Every row gives one point. A path goes straight from each point to the next, and from the last back to the first. The post is the endless flat space through its rows: a point in 2 columns, a line in 3, a plane in 4, and so on, so that a path can go around it. Count how often the path circles the post. Going back the other way cancels.

Post, 2 rows:
[[  2 -16 -24]
 [ 19  46  40]]
Path, 31 rows:
[[ 55  56  36]
 [ 58  51 -15]
 [ 31 -26 -26]
 [ 43  -1  75]
 [ 26 -37 -15]
 [ 35  48  30]
 [ 21  63  30]
 [  5  58 -33]
 [ 32  14  -3]
 [ 68  44  88]
 [ 20  30  52]
 [-27  -1  22]
 [-17  67  11]
 [ -7  66  52]
 [-37 -10  29]
 [ 10 -32   0]
 [ 84  73  69]
 [ 30 -48 -12]
 [ 55   9 -11]
 [ 59  32 -13]
 [ 18 -31   0]
 [ -4 -13   0]
 [-36   2   9]
 [ -8  41  -1]
 [ 15  33 -10]
 [ 26 -44 -82]
 [ 30 -20  19]
 [  0  28  69]
 [-22  69  70]
 [-10 -32  -3]
 [ 41  72  86]]
Times around: 1

Post:
[[ 12 -56  12  32  12   5]
 [-10  29  11 -56 -28   6]
 [-59  12   3   8   5  15]
 [  4 -26  32  27  10 -19]
 [ -2 -43  -6  37   0 -16]]
Path (29 x 6):
[[ 11 -65  26  -7   7  52]
 [  1  -4 -10 -23 -77 -48]
 [-54 -43  11  36  32  -9]
 [-60  18  -4  19  19  -9]
 [  6  32  -7 -21  -8  20]
 [-24  26   5  33 -17 -29]
 [-32  -2 -23   2 -39 -10]
 [-22 -46  27 -15  -6 -28]
 [-37  19 -37 -30 -23 -12]
 [-27  -4  -8 -24  47  91]
 [ -5   1  13  10   9  29]
 [-11  23  57  18  57 -44]
 [ 27 -95  11  17  21  17]
 [ 15 -20 -17   2 -52 -81]
 [ 12  -6  61  32  -6  20]
 [-10 -22 -61  38  -3  49]
 [  6  25  37 -36  11   5]
 [-70  28  -3 -23  -4  10]
 [-13 -54  29  27  -2 -20]
 [ 23 -61 -42  10 -54 -15]
 [ 12 -27  26  27   4  -2]
 [  4   1 -28 -25 -15  12]
 [ 31 -50 -39  45  10  52]
 [-11  12  31  29 -38 -45]
 [-40 -42  11  23  -6  15]
 [  0 -92 -24  79  17 -39]
 [ 35 -52 -17   3   6 -18]
 [ -7 -14  21  13  39  29]
 [-22 -26  58   2  38 -11]]
Times around: 0
